Each row is a point. The last column is the point's height on a tilted bowl or saddle (a function of degree 2), plus a little noise. Count its main directions that bend up, bend down and stay straight.
In the rows, zero is written as 128.

Points (16 x 4):
[[212  78  75 118]
 [182 151  98  79]
 [148 103 169 168]
 [180  68 150 179]
 [ 33 116 168  58]
 [168  98  70 119]
 [ 21 167 171  30]
 [ 79  73 129 110]
 [146 106 148 155]
 [170 108 139 144]
 [ 88 133 139 108]
 [ 95 162 123  88]
 [100 103 113 112]
 [123  73 146 168]
 [112 150 136 112]
 [104 191 168 103]]
Directions: 0 up, 1 down, 2 straight

Points (44 x 7):
[[185 161 162 174 134 118 117]
 [186 130 126 154  31 164 170]
 [156  95 164 121 143  71 134]
 [ 61 120 167 200  97 176 120]
 [123 164 100 129 127  49 157]
 [121 162 171  91  50  98 186]
 [135  50 119 154 170 164 117]
 [ 85  76 113 121 118 166 125]
 [ 86 116 193  97 111  51 181]
 [109  73 120 167  74 153 105]
 [154  71  87 142  74 153 151]
 [157 106 141 117  91 145 135]
 [123 117 133 108 190  63 158]
 [131 136  64 177  96 131 137]
 [102  94 128  98 118 119 136]
 [ 77  42 198  96  63 100 174]
 [138 100  95 157 177 132 130]
 [ 22  50 135 155 116 103 117]
 [122 129  54  87  97 121 208]
 [143 114 171 138 112  78 120]
 [ 81 144 143  79 158 142 157]
 [ 98 209 180  71  71 119 232]
 [120 131 135 171  69 219 165]
 [  7  98 106 118 120 124 177]
 [166 131 157  52 201  86 161]
 [ 87 166 175 107  46 101 192]
 [127 143  76  87 145 161 182]
 [ 99 163  83 115 126  69 181]
 [108 113 106 146  83 156 129]
 [179 136  86 108 141 138 157]
 [123 112 192 200 146 126 112]
 [136 196 102 152 166 180 174]
 [150  99 121  46  67 133 218]
 [ 82 188 148  83 151 115 185]
 [122 150 138 155  57 152 137]
 [ 74 181  85 135 114 148 190]
 [ 77 116 124  91 175 152 146]
 [105 163  69 171  44 117 154]
 [135  58  86  91  90 175 185]
 [ 63 107 114  74  75 165 203]
 [108 120 117  89 167 178 145]
 [128 123 176 104 184  80 142]
 [121  76 149 180 192 148 112]
 [ 64  96 165 162  69 163 119]]
Directions: 4 up, 0 down, 2 straight

Points:
[[207  95  98 145  94  92 125 207 114]
 [103 138 146  91 151 132 100  98 157]
 [150 100 166 133 148 150 128 149 128]
 [ 96 128 128 106  93  96 185 159 127]
 [ 89 105 118  99 113 154 199 123 113]
 [120 116  54 196 129 152 103  66 157]
 [ 89 152 143 133  45 150 155 127 131]
 [ 82 157  22 142 122  97  78 144  82]
 [114 174 119 133 138 138 107 147 132]
 [192  75  77 104 138 139 147 149  94]
 [113  67 135  88  89  52 164  84 155]
 [116 155  92 249 114 159 104 118 227]
 [152 122 119 216 132 139 164  79 137]
 [134  47 162 149 157  95 157 101  84]
 [112 198 141 167 165 166 121  96 170]
 [114 140  41  99 132 124 124 160  85]
 [148 105  75  61 112 101 144 101  89]
 [113 114 129 206 107 104 113 148 170]
 [104 114  68  61 164 169 154 109 108]
 [100  74 195 154  87 128  79 103 148]
 [154 123 121 166 117 121 150  84 113]
 [182 208 110  32 217 155 159  88 101]
 [152 109 166 102 124 160 138  88 118]
 [ 95 155 109 164 124 123 139 152 125]
 [139 154 190 109 141  62 103 112 172]
 [101 145 156 122  99 140 148 101 134]
 [129 124 105 161 111 127  65 143 146]
 [148 181  95  74 168 132  90 201 100]
 [ 82 130 119 136 131 140 149 122 125]
 [106 122 149 109  69  87 142 120 161]
 [ 70  86  79  79 163 139  96 177 165]
 [107 128 102 158  88 180 119 167 178]
 [ 62 153  24 120 115 120 174 176  46]
 [200 132  81 132 202  90 101  77   7]
 [120 145 190 167 101  69 143 174 146]
 [166 128 120 183 119 167 123 150 146]
 [ 94 187 189 139 146  95  69 146 174]
 [ 84 111 117 168 119 143  88  95 155]
 [100 147 166 122 159 193 142 110 150]
 [107 135 107 140  97 143 123 108 144]
 [138 100 111  82  95 129 135 112 135]
 [109 139  85 155 117 109 241 133  46]
 [118 104 108 111  45 136  97 126 161]
 [169  98 169 113 104 134 107 146 141]
 [119 120 150 162  70 115 172  63 131]
 [ 89  87 123  97 107  95 113 150 178]
 [189 138 124 144  97 109 172 163  83]
 [ 93 106  99 116  67 164 210  79 103]
 [130 150 171 194 140 154 109 117 151]
 [119 129  77  61 122  99  91  79 107]
 [126 137 161 137 153 122 171  79  94]
 [201 123  99 125  97  78 194 130  56]
 [ 57 162 114 108  98  85  84 116 149]
 [122 141  71 138 146 103  94 155  98]
 [108 118 172 170 185 109 130 199  95]
 [ 92 175 126  89  47  97 152 183 113]
 [128 153 152 154 181 156  98 106 147]
 [118 111  54 134 169  78 187 172  20]
 [ 89 154 196 139 195  91 100 135 146]
 [156  95 179  84 123 130  66 176 178]
 [129  32 152  73 143 112 147 163 197]
 [127 110 130 150  61  75 169 142 169]
 [131 108 136  99 186  72 109 178 115]
 [127 125 105  74 130 141 164 151 119]
 [ 89 191 167 204 116 113 134 115 166]
 [ 98 131 152 102  90  97 102  12 135]
 [ 54  71 171 139 128 138 153 159 160]
 [ 99 171 144  65 128 155  87 146 186]
 [132 116 117 176 129 110 115 120 133]
 [ 84  60 138 119 160 170 131  56  93]
 [119 219 132  58  80 179 142 105 123]
 [ 91 138  94 108 165  83 150 119  76]
 [137  73 166  64  57 119  35 125 172]
 [121 129  92 155  40  93 127  90 159]
 [120 101 177 145 145 100  83 200 152]
 [140  75 133  97 169 167 141 142 139]
 [100 109  96  81 134  68 122 151 134]]
Directions: 3 up, 5 down, 0 straight

Points:
[[ 76 121 113 146 132 117 118 142 115]
 [123 128 161  88 132 116 140 169 101]
 [ 88  74 136  45 131 176 144 209   7]
 [ 68  97 140 172 128 166 131 138  80]
 [  7 164 100 166 119 121 113 114  96]
 [142 105 155  78 151 159 134 147  87]
 [183 109 149 190 165 116 109 105  70]
 [121 119 159  95 130 152 110 167  89]
 [149 143 107  97 109 125 129 164 109]
 [110 102 167 138 118 151 109 130 108]
 [132 131 101 101 126 165 103 107 117]
 [114 113 134 151 169 153 131 169  70]
 [140 110 120 117 155 162 118  99 111]
 [ 83 123 140 126  88 124 118 164 113]
 [116 101 143  96 156 152 163 121 107]
 [124 174 124 147 158 120  58 143  81]
 [ 94 142 141 150 139 151 103 129 111]
 [116 131  76  99 145 128 144 162 100]
 [ 83 147 144 124 110 138 149 148 122]
 [124 121 178  99 121 138 154 137 114]
 [147 138 128  75 118 111 152 185  91]
 [114 105 117 104 134 161 106 147  97]
 [108 107 170 140 142 147 103 156  86]
 [124 167 103 125 143  99  89 113 123]
 [177 103  94 151 114 139 133  63 108]
 [167 141 109 173 117 135 112 156  83]
 [168 188  66 141 144 161 135  87  93]
 [ 94  90 137 109 123  87  91 106 128]
 [ 92 114 162 114 180 125 177 126  95]
 [ 87 125 164 125 125  85 154 101 138]
 [167  41 168 130  99  92 180 161  43]
 [137 122 140 107 176 108  83 105 107]
 [182  94 121 123 157 119 113  86 102]
 [132 133 103 102 137 148 168 130 120]
 [ 77  80 156 112 142 141 143 133  96]
 [119 123 175 132  78 131 179 106 126]
 [122 110 174 151 129 186 123 137  80]
 [106 123 171 110 103 122 131 195  83]
 [155 171 122 122 175 119  91  82 107]
 [123 139 129 131 116 155 116 124 124]
 [109 122 169 159 125  88 123 182  84]
 [127  90 176 120 146 128 138  72 116]
 [ 76 178 166 101 103 124 147 134 127]
 [ 80 154 164 118 105  93 156 106 144]
 [ 85 188 121 114 141 129 105 129 117]
 [157  78 142  99 121 133  74 161  65]
 [136 143 114 117 107 119 116 177 102]
 [ 95 145 212 144 119 116 182  89 113]
 [ 98 146  86 105  89 160 115 121 120]
 [139 107 146 175  73 156 104 130  92]
 [ 78 108  97  90 121 111 132  93 136]
 [121 125 193  86 124 137 116 144 102]
 [160 109 164 177 118 112 113  84 110]
 [121  75 138 163 154 185 124 135  57]
 [143 128 161 122 120 117 132 109 134]
 [ 93 122 105 128 135  62 128 162 103]
 [121 127 147 148 127 133 141 151 112]
 [204 106 166 132 113 113 136 109  97]
 [ 89 155 175  91 153  71 172 119 113]
 [151 161 103 132 130 161 162 122 115]
 [145 146 109 161 111 150 107  97 118]]
Directions: 0 up, 8 down, 0 straight

Points (75 x 9):
[[ 43 151 135  73 100 177 145 102 109]
 [171 104 139  68 164 102 113 140 161]
 [100 154 119 137  90 139 174 158 164]
 [155 120  99 121 146 101 121 152 140]
 [146 102 220 129 109 201  93 150 161]
 [154 141 184  96  76 106 104 105 106]
 [138 152 131 179 146 102  99 131 112]
 [109 139  74 161  96 156 191 110 145]
 [130 154 133 209 191 120  59  49  11]
 [196 100 135 203 164 166 102 173 148]
 [100 140 123  86  68  98 129 101 138]
 [170 111 173 112 165 164 173  90 136]
 [123 120 130 222 166 107 149 116 133]
 [141 156 112 144 168 127  96 152 135]
 [143 144 110 104 185 185 129  85  88]
 [105 128 154 148 118 103 119  68  99]
 [138 150 114 128 186  95 146  74 156]
 [174 131 115  65 172 145  90 149 131]
 [185 119 164 154  88  64  87 116  63]
 [179 151  99 147 175 126  78 156 118]
 [130  85 153  97 127 148  83 130 137]
 [137 132  93 163 169  74 152 137 154]
 [ 87 132 138 206  71  83 174 145 153]
 [174 172 119 121  57 117 102 119  71]
 [191  84 112 126 123 119 157 158 126]
 [176  86  79 101  99 168  96 185 119]
 [ 36 179 145 148 142  19 138 128 180]
 [111 113 213 114 134 110 106 145 139]
 [ 89 144 136 101  94 117  71  93 108]
 [ 88 160  98 109  71 115 111  78 131]
 [103 138 155 131  77  80  98 143 111]
 [141  18 188  35 230 146 103 145 216]
 [175  70 133  42  98 163 104 140 166]
 [ 89 150  87  95 108 166  91 140 115]
 [ 80 179 127 162 119  55 153  76 157]
 [149  99 147 117  98 135 135 137 136]
 [156 129 180 158  55 173 119 106  95]
 [ 90 161  87 155 147 223 169 140 135]
 [ 63  89  85 117  97 124 141 209 139]
 [163 192 163 152 116 176 115  74  25]
 [ 89 101 151  75 100 160 150  73 133]
 [159 157 130 118 138 159 228 140 127]
 [119  91 111 173 142 138 168 122 145]
 [172 144 126 104 129 168 124 188 130]
 [135 145 131 144  85 175  62 109  48]
 [176 130 159 151 124 154 102 165 135]
 [143 145  99 146 166 124 145 170 159]
 [ 54 164 113  77  93 142 188  81 150]
 [123 171 126 169  70 159 158 147 153]
 [118  66  83 172 118 112 169 145 134]
 [ 89 165 152 107  76  92 209 144 161]
 [109 218 173 161 117 130  99 132 110]
 [154 124 129 130 142  65 107 155 126]
 [122 108 149  80  53 155 168 145 138]
 [147 134 114  93 184 200 198 141 100]
 [108 125 105 130 132 181 106 124 104]
 [116 166 161 213 102  90 148 127 130]
 [200 121 128 167 107 119  73   7   7]
 [151  69 136 126 137 107 111 167 141]
 [ 83 118 158 181 125 168 125 136 133]
 [ 94 118 188 182 120 199 148 129 155]
 [124 119  43 104 204 165 131  23 160]
 [152 195  96 139 174 176  58 148  77]
 [168 111  90 128 171  97 123 123 145]
 [ 96  90  96 132 133 122 101 132 131]
 [132 130  74 200 122 167 136 119 127]
 [ 86  77 161 183 101 123 119 110 101]
 [157 186 121  93 181  88 144  59 153]
 [194 180 131  55 145  90 205  78  96]
 [201  81  85 150 129 136 143  50 101]
 [113 103 141 211 168 122 110 214 164]
 [224 138 141 119 121  88 123  49  71]
 [ 24 102 161  96 128 137 164  91 135]
 [137 127 125 122 125  73  67 168 120]
 [172 175 124 146 108  87  59 108  64]]
Directions: 2 up, 3 down, 3 straight
